Every row gives one point. Each copy is the shape, with its points in the same order, turned, moved and blurred by noise. Say if it was mirrored as well.

Shape (5 x 2)
[[ 40  -6]
 [-33  39]
 [-35  10]
 [ 29  -1]
 [-37  17]]
Copy 1 (5 x 2)
[[ 34  19]
 [-55   8]
 [-34 -16]
 [ 25  17]
 [-39 -10]]
Copy 1 is: only turned
Copy 2 (5 x 2)
[[ 34  26]
 [-18 -35]
 [-27  -6]
 [ 27  16]
 [-27 -13]]
Copy 2 is: mirrored
Copy 3 (5 x 2)
[[ 20  22]
 [ -5 -60]
 [-28 -40]
 [ 14  11]
 [-23 -46]]
Copy 3 is: mirrored

Shape (6 x 3)
[[-13   9  60]
 [ 19   5  -5]
 [-29 -32  12]
 [  7  18 -28]
 [-41 -12  29]
 [ 39  12 -20]]
Copy 1 (6 x 3)
[[ 47 -23 -36]
 [  8   1  22]
 [-18 -37 -21]
 [ -9  21  16]
 [ -3 -33 -43]
 [  8  11  42]]
Copy 1 is: mirrored
Copy 2 (6 x 3)
[[ 44  14  20]
 [-23  23  -4]
 [  6 -30  -7]
 [-47  15  10]
 [ 22 -26  13]
 [-45  38 -11]]
Copy 2 is: only turned

Shape (8 x 4)
[[ 20  25  -2 -10]
 [-15  13   9  20]
 [-15   1 -46  19]
 [ -4  36 -10  16]
 [ 18   1  11  21]
 [ -7  -5 -19   1]
 [-18  -4   1 -13]
 [ 12  32 -15 -54]]
Copy 1 (8 x 4)
[[  7  31   2 -11]
 [ 14   2  30  19]
 [ 47 -20 -14  11]
 [ 37  23  17   7]
 [  5   0  27 -14]
 [ 14  -7  -9  10]
 [ -5   3   0  23]
 [ -3  54 -37   4]]
Copy 1 is: only turned
Copy 2 (8 x 4)
[[-10   5  -1 -25]
 [-17  12 -10  27]
 [ 28  27  19  22]
 [-15  34   2   2]
 [ -2   2 -29   0]
 [  9   2  13  11]
 [ -9 -17  18  13]
 [-15 -10  41 -45]]
Copy 2 is: mirrored
Copy 3 (8 x 4)
[[ 10  -4  29 -26]
 [ -9  29  14   1]
 [ 15  31 -29 -24]
 [  4  30  20 -24]
 [ 13   7  19  13]
 [  1   6 -15 -13]
 [-23  -1  -5  -8]
 [-11 -28  21 -60]]
Copy 3 is: only turned

Shape (12 x 6)
[[ 11  13   5  -3  35 -16]
 [  8 -16 -10  13 -17 -16]
 [ -7  15  19  19  10   9]
 [  5  10  20  26  18  -9]
 [-20  22   6 -25 -23   9]
 [ 30   0   8  -2 -24  17]
 [ -8 -33   6   3   5  27]
 [  3   6  13 -38 -30  -6]
 [ 37  27   0 -14  42 -27]
 [ 26  34   3  26 -29 -15]
 [ -6 -24   9 -13  14   1]
 [ 23  11  50 -31  -3 -21]]
Copy 1 (12 x 6)
[[ -3  32   7  20  20  15]
 [  4  -3  24  -5   6 -22]
 [ 30  18   4  19 -10  10]
 [ 20  25  18  27  -5   9]
 [ 31  10 -14 -36   4  13]
 [ 42  10   7  -3  22 -29]
 [ 24 -28  -9  21  15  -1]
 [ 28   9   5 -39  30   3]
 [-13  60  14  16  36   8]
 [ 27  41  27  -9 -14 -31]
 [  8 -12   2   9  27  13]
 [ 41  34  32 -12  48  23]]
Copy 1 is: only turned
Copy 2 (12 x 6)
[[ 15 -14 -44   3  -5   2]
 [-10   3  -1  -8  24 -19]
 [  6  16 -21  29  -5   0]
 [  3   8 -35  26   1 -14]
 [ 10   5  22   0 -26  13]
 [ 28  -3  17  14  20 -16]
 [ -5  -1   2  27  34  25]
 [  9 -23  30  -3 -16  -3]
 [ 36 -27 -56  -9  -9 -13]
 [ 21  23  -4   3  -6 -49]
 [ -8 -19  -9  12  16  20]
 [ 14 -48  -1  25 -26 -22]]
Copy 2 is: mirrored
Copy 3 (12 x 6)
[[  5 -22  19  -4  27 -25]
 [  2  -4 -10  27  -6  -2]
 [-22  11   6  -5  25 -16]
 [-21  -4   5  10  35 -27]
 [ 18  35  13 -11   9  14]
 [-14   9  30  17 -16  11]
 [-22 -14  -5  -8   7  32]
 [ 27  19  26  13   7  21]
 [ 19 -33  41  -1  25 -44]
 [ -8  26  19  32  -7 -35]
 [  3 -17   2  -4  21  20]
 [ 18   3  51  27  41   7]]
Copy 3 is: mirrored

Shape (10 x 6)
[[-19  -9 -28  11 -16   9]
 [ 31  27  23 -16 -29 -25]
 [ -1 -19  -6 -14  23  14]
 [-18  -1 -18  24  15  11]
 [ 15  23  20 -18 -12  19]
 [ -1 -15  -4  30 -16  13]
 [-24 -18 -13  17 -16   9]
 [ 12  15   4 -42  15  25]
 [  6 -10 -33  12  -1  21]
 [ 29  11  26 -16 -32  -7]]
Copy 1 (10 x 6)
[[ -4   6 -28 -21  -2  10]
 [ 25  16  21  14 -28 -45]
 [ 17  -4  13 -17  25  20]
 [-21   2  -6 -17   6  25]
 [ 17  27  17  17   8 -17]
 [ -2  -5 -21  11  -4  19]
 [ -6  -7 -32 -12  10   8]
 [ 29  29  34 -13  28  -3]
 [ 10  15 -14 -17  -2  33]
 [ 29  13  11  23 -14 -32]]
Copy 1 is: mirrored
Copy 2 (10 x 6)
[[-13  20 -25  -4  -7  -5]
 [ 23 -26  31  13 -22 -45]
 [ 28   1 -23  14   5  18]
 [ -6  18 -12  -8  16  13]
 [ 34  -6  18  -4 -33   1]
 [-15  23   2  16 -10   6]
 [-25  14 -20   4 -12   6]
 [ 60 -10  -8 -11 -21  13]
 [ 11  35 -18   7   1   2]
 [ 23 -16  26  20 -36 -29]]
Copy 2 is: only turned

Shape (11 x 8)
[[-12  24  30  29 -10  14   3 -21]
 [-18  -6   5   0   7  -2 -27 -25]
 [-10  22 -46 -46  28  21  -6 -11]
 [ -2   6  26 -21 -16  -5  10 -15]
 [-10  33 -43  37  26   4  -8  -8]
 [  7  10 -46  23   8  -8  33   0]
 [-15 -38 -14  20  -6  17   5 -35]
 [ 33   7  18   7  -3   3  -2   3]
 [  8  -2  -5  27 -32   2 -17 -16]
 [-12  12  -2  -6  -1  15 -21  19]
 [  1  13  41 -16  16 -29  20 -15]]
Copy 1 (11 x 8)
[[-13  38   2   0   7  -5 -23 -33]
 [-38  -5   4 -13  20   3  -6 -22]
 [-42  -1 -29 -22  11 -49  35  23]
 [ -8  -1  14 -12  14 -39 -20 -21]
 [-18  34 -24   4   1  14  50  -4]
 [ 28  26 -13 -12  21 -12  49  -4]
 [ -8   7  -6 -46  45  16  -1 -21]
 [ 17  -9 -14   4   1 -15 -20 -11]
 [  6  -4  -1 -24  -4  10  -3 -43]
 [-18   5   2 -22 -18 -10  -6  11]
 [ -7   5  22  26  34 -39 -19 -17]]
Copy 1 is: only turned
Copy 2 (11 x 8)
[[ 33 -20 -18 -11 -13   8  35  -7]
 [ 26 -21   0  -8 -14 -21 -10 -21]
 [ 15  12  56  32   5   1  -7 -47]
 [  4 -30   4 -13  23   5  16 -21]
 [ 47  45  13   8 -26  -8   9 -14]
 [ 23  60   2   1  17 -15  23 -19]
 [ 26   0 -35  20  11 -35   6 -30]
 [ 14  -6   8  -9  23  -1  11  25]
 [ 22   3 -32  -5  10   5 -11   0]
 [ -3  -1  17   8 -19   7  -4  -1]
 [ 15 -25  27 -45  19 -14  33 -14]]
Copy 2 is: only turned

Shape (12 x 9)
[[ -1  12  28 -15  13 -12  -4  -2  14]
 [ -4 -20  17  -7  14  13 -16 -14  13]
 [ 15 -29  21  -9  11   2 -15 -10  17]
 [-12  15 -10  -5 -35  -1   7   8 -33]
 [ 30 -19  -6  -3   3  28 -13 -13  42]
 [ 32   7  18 -23  20  22 -16  -4   9]
 [-45  16  15  30 -34  29  -7   4  -9]
 [ 17   3  23 -16  21  11  26  10  30]
 [-26   4  20  37  -3  19   5  23 -17]
 [ -8  14  -9 -16  30  -3  16   2   2]
 [  3  21  -4  26  -3   2  17 -13  -4]
 [ -8   8  -2   9   8 -12 -13  17  11]]
Copy 1 (12 x 9)
[[ 21   0  13   2  16 -16 -23  -9   9]
 [-14  -6   8   7  17  -7 -14 -29  24]
 [ -6 -10  15  -8   8   1 -22 -40  24]
 [  1  12 -16  -5 -10  14  30  16 -13]
 [-20  17   5 -18  -5 -25 -12 -60  29]
 [ 11 -11  -5 -24  21 -30  -7 -41  15]
 [-18  30  20  37  12  -7  42   5 -11]
 [ 33   3  12 -10  -4 -27  -8 -25  41]
 [  0  -8  28  33  -7  -9  39  -4  -1]
 [ 15 -10 -17   7 -11 -28 -14   3  21]
 [ 16  14 -11  24 -22 -12  10 -22  -9]
 [ -4  -4  17   2 -14 -23 -10  -2  -6]]
Copy 1 is: mirrored
Copy 2 (12 x 9)
[[  7  -1  21 -20   8  11  17 -22 -14]
 [-16   4  40 -11  -5  20   0  -1   1]
 [ -7  16  47  -5  -5  10   5   0  -3]
 [ 21  12 -41  10 -20  13  -1   2  14]
 [-22  18  43  14  11   2 -21 -12  16]
 [ -6  32  29 -18  21  19   8 -17   5]
 [-15  -2 -36   0 -35  25 -48  -9 -18]
 [-17  16  23  11  27   6  21 -13 -26]
 [-10  21 -28  -9 -27   4 -25  10 -37]
 [-17  -2  -4 -11  18  -1  29   2  -1]
 [  9  -2 -19   5  17 -12 -24   5  -6]
 [ -5   4   1 -13 -18 -17   4 -19  -1]]
Copy 2 is: only turned
Copy 3 (12 x 9)
[[ -8 -10  -9  15  13  27  -9 -11  -1]
 [  9 -19  10  24  16  -1 -11  -2  18]
 [ 22  -6   8  26  28   7   0  -1  17]
 [ -7 -17   6 -33 -14   8  11  26 -29]
 [ 15  11   8   1  36 -11 -17   9  47]
 [-12  -1  19   3  30  13   5 -17  30]
 [ 16 -34  -7 -34 -36 -13 -27  -7 -10]
 [-11  32  -1  21   6  20  -7 -13  19]
 [ 17  -7   7 -17 -25 -14 -20 -26 -28]
 [-36   5   8  16  12   5 -18   5 -12]
 [-11   6 -23 -16   3 -19   0  -4 -14]
 [  2  -2  -2  -5  23  11 -29  -3 -19]]
Copy 3 is: mirrored

Shape (14 x 11)
[[ -6  -3   7  30  -2 -10   9  16  -5  14   8]
 [ -1   3  -3   7   7   0   1  44   5   5   7]
 [ -6   0 -16   9  -4   5  -2  -6   2 -60  -5]
 [ -7   3   9  -7   2  -1 -26   3  -7 -34   4]
 [  1  -9   1  -3   3 -13  13   9   3  12   4]
 [  4 -11   3   3  11   5   9  -1 -14  15   2]
 [-45  -5   2   5  -6   8  -7  -6   7  13 -16]
 [  4   4 -17  -3  -2  -6  -3  18  -2   5 -28]
 [ -2 -12   3   9   3 -11  -9  -8   2   4   9]
 [  2   0   7  -2 -20   3   9  -9 -21  -2  -8]
 [-33  -5   0  -5 -11  -6   3   6 -28  -3 -15]
 [  2  10 -23  -2   1  -3   7  -7  -1  -1   7]
 [  3  -5   7  13   6  -6  -1  -3 -19  14   2]
 [ -1  15  -8  -4  11  -8  13  -2   7  -3 -16]]
Copy 1 (14 x 11)
[[-15  11 -12   0  -5 -18   5 -27  -3 -16  -4]
 [ 14   6 -20 -14  10 -17  -1 -23  -1   0  10]
 [ 28 -21  23  27   3  12 -29 -20   4 -28  10]
 [ 23 -28  26   0  12  -8  -8  -7  -2 -15  -6]
 [ -7   4 -12  -2  -1   0  11  -3   9  -5   5]
 [-10  15   8  -8  -9   1   9  -1  -9  -7   5]
 [-17  -7   4   0  -4  13 -20 -18  -5  17 -32]
 [ 19   7 -16 -12 -15   4 -17   3   5  -8  -6]
 [-17 -12   4   2  -2  -8   0  -1  -3 -13   1]
 [  3  18  18   5  -2   3  -1   2   9 -20 -19]
 [  4   1  13 -16  -5  20  -2 -23   9 -11 -29]
 [  3   3  -9   9   8  14  -6   6 -10 -22   1]
 [-12   7   6  -8 -11  -8   9  -4 -10 -18  -7]
 [ 16   0 -13  15 -11  13   1   2  -6  -6  -5]]
Copy 1 is: mirrored
Copy 2 (14 x 11)
[[  2 -11   3  22   3  15  -4   6   4  11 -25]
 [  9 -21  21  12 -11  12  10  19  12 -12 -12]
 [-19   9 -26 -11 -18   4  12  11  41   4  22]
 [-27  15  10  -8  -6   4   1  12  23  -6  15]
 [  3 -17   5  -4   5  -1   8   4  -6   5 -13]
 [  3   5  -2   1  13   4   8  10  -8  -3 -21]
 [ -5  -7  -5  18  47   1  -6  -3  26  -5   5]
 [ 28   1  11  -2  -3  -8   2   0  22  -8  -5]
 [-14  -5   0  -3   7  -3 -13   5  -2   2  -7]
 [ -1  20  -5   9   6   2  16 -16   2   3  -2]
 [ -6  10   6   5  25   3  18 -12  32   1 -14]
 [  7  -4 -11 -14  -2  17   1  -6   6  -8  -1]
 [ -2  12   3   5   9   9  -7   5  -6   3 -24]
 [ 20  -3   3 -14   8  11   4   4  12  10   7]]
Copy 2 is: only turned

Shape (18 x 12)
[[ 12 -27 -27  -1 -17 -23 -18 -10  34  21 -29 -15]
 [ -7 -21  25 -16  37  13 -22   9   9 -24 -31 -22]
 [-25  28 -19   7   6 -20  16   2  -8 -24  -7   9]
 [-18   1 -14  37  42   1 -21   9   9  20  -7  17]
 [ 19  25 -29  -3  17  30  -4  12   3  -7   8  17]
 [-24 -24 -18  -4  19  21   7   2  19  15   3  -2]
 [-13 -19 -36  14  35  14  -3   7  23 -16   3   1]
 [ 26   6 -26 -17  20 -26  28   4  -9   2 -18 -33]
 [ 31 -13 -18  14  18  33  29  11  -7  -8  -2  -4]
 [ -2  -7   1  13  -1 -22 -33 -19  38  15 -20 -19]
 [ -4  20   7  11  31  33   5 -29 -27 -21  20 -10]
 [ 25  40  -6  -6 -23  16 -36   0 -21  20 -13 -25]
 [ -7   6  -8  -1  -6  29  25   4  -6  18  16 -41]
 [ -6 -15  26 -18  39   6 -18  18 -14  21  23 -43]
 [ -8  29 -24   0 -19  29   3 -15  38  31 -10  19]
 [-15  -4  14 -31  16 -21 -12  37  -5   5  28  19]
 [-13  24  -1  23 -12  -8 -36   3  31 -14  22 -32]
 [-22   2 -31 -33   9   2  31  -1 -23 -23 -31  12]]
Copy 1 (18 x 12)
[[ 18  -5  18  25 -18  -2 -60   4  -8   8  32 -11]
 [ 18  28  19 -16   5  -6 -36 -39   6 -16 -31  -7]
 [ -4  -1   3 -12 -19 -26   8   6  24  -1   2  40]
 [  3  -3  -9  18 -25 -14 -37 -15  28  38 -34  23]
 [ -7  -1 -33   0 -42 -24  -1  -3 -10   0 -26  -6]
 [ 18 -28  10   7  -1 -20 -23  -4  -9  18 -29  -3]
 [  2 -18  14  10 -29  -9 -29  -5  -9   3 -43  19]
 [ 13 -16  17   9 -36  -7   3 -13  27 -29  19 -19]
 [ 17 -20 -19  -8 -31  15  -3   8   5 -12 -31 -21]
 [ 23  29  22  27 -11  -6 -48  -5   1  24  17   6]
 [ -7  26   4 -11  -9  -4  35   6  12  13 -47 -11]
 [ -1  44 -29  18 -17 -37 -16  21  19  -6  11 -38]
 [ 35  -8  -1  17   2 -24  14  27  12  -7 -20 -25]
 [ 19  13   5  39  29 -15  -1 -35  23 -11 -35 -26]
 [ 27  -2 -18  -1 -31 -44 -17  23 -23  46   6  -5]
 [ -3  -9 -27  22  27 -26  -2 -41   2 -10  -3  25]
 [ 20  46   7  43 -11 -23 -17  20  -7  -1 -12  30]
 [-13 -30  13 -47 -12 -32  -2  -3  14 -17   4   3]]
Copy 1 is: mirrored
Copy 2 (18 x 12)
[[ 11 -32 -34 -40  11  -2  -3  39   0  -1  14  13]
 [-24  16  25 -19 -18  19  10  47  -7 -19 -22  10]
 [ -3   1 -13   1 -26   1  -3  -3   1  45 -22 -19]
 [ 44  18   0 -14 -34  20   0  14  27  -6   1  -6]
 [-12  23  -2   5 -29   5 -14   7  16  10  34 -22]
 [  9  -8  15 -20 -32 -18 -27  21   4  -9   3   9]
 [ 12  17   3  -7 -43 -22  -1  32   7   8  11  12]
 [-17 -40 -22  36  -9   3   7  30   3   9  -3 -10]
 [-20  14  -2  31 -13 -11 -16  12  23  -7  19  16]
 [ 12 -16 -32 -54  -6   8  18  22   2 -17  -4   0]
 [-21  40  -1  12 -27 -18 -11  -3   7 -21 -24 -36]
 [-29   8 -46 -11   6  43 -22   4 -15 -22  16 -36]
 [-21 -17 -14  17 -33 -10 -28 -11 -16 -26   0   0]
 [  4 -10  31   7 -17  10  10  17 -34 -48 -10 -19]
 [ -9 -11 -23 -47 -33   4 -43 -10  30   6  26 -15]
 [ 10  -8  47 -12  -1  11   6  -5 -29  18  10 -27]
 [ -3  13 -38 -43 -40   2  29  -8 -30 -11   8 -10]
 [-24  -6   8  14 -16  -7 -37  29   2  50 -25 -11]]
Copy 2 is: only turned
Copy 3 (18 x 12)
[[  3  16 -35   1 -14   5  47   2  47  -7   6  14]
 [-11 -15  -4  21  27  34  16  48   5  24   4   0]
 [  5  24  18  18 -10  22  16 -32 -24  15   3   1]
 [ 10 -22 -12  45  12  -2  46 -18 -10   1  24 -12]
 [ -5 -20  13  10  10  10  23 -41  17  32  -5 -33]
 [  4 -20  -9  40 -11  10  28   1  14  -6 -26 -12]
 [ 16  -9 -14  44   7  34  41 -15  10  17 -18 -19]
 [-19   1  -4   1  -5  10  23 -21  11  39 -22  44]
 [ -3 -14  12  25  38   9  16 -31  28  23 -37   0]
 [ 29   2 -21   4  -6   0  45  23  24   2  24   9]
 [ 29 -30  13  23  14   9 -29 -15  -9  34  -9  -9]
 [ -9   0 -14 -30   4 -37  -3 -11  13  35  15 -19]
 [  4  -8   7  14  -4 -31   4  -4   8  19 -48   2]
 [ -3 -53 -21   1  10  -8  20  33 -24  19 -27   9]
 [  8  -1  25  20 -31 -21  25 -24  43  -5  10 -27]
 [-17 -29   2 -17  -3  27  38   0 -36 -14 -14 -14]
 [ 50  13  -6 -11  -5 -11  42  13 -11  26   0 -23]
 [-39  16  10  28 -13  42  -8 -23   3  15 -15   3]]
Copy 3 is: mirrored
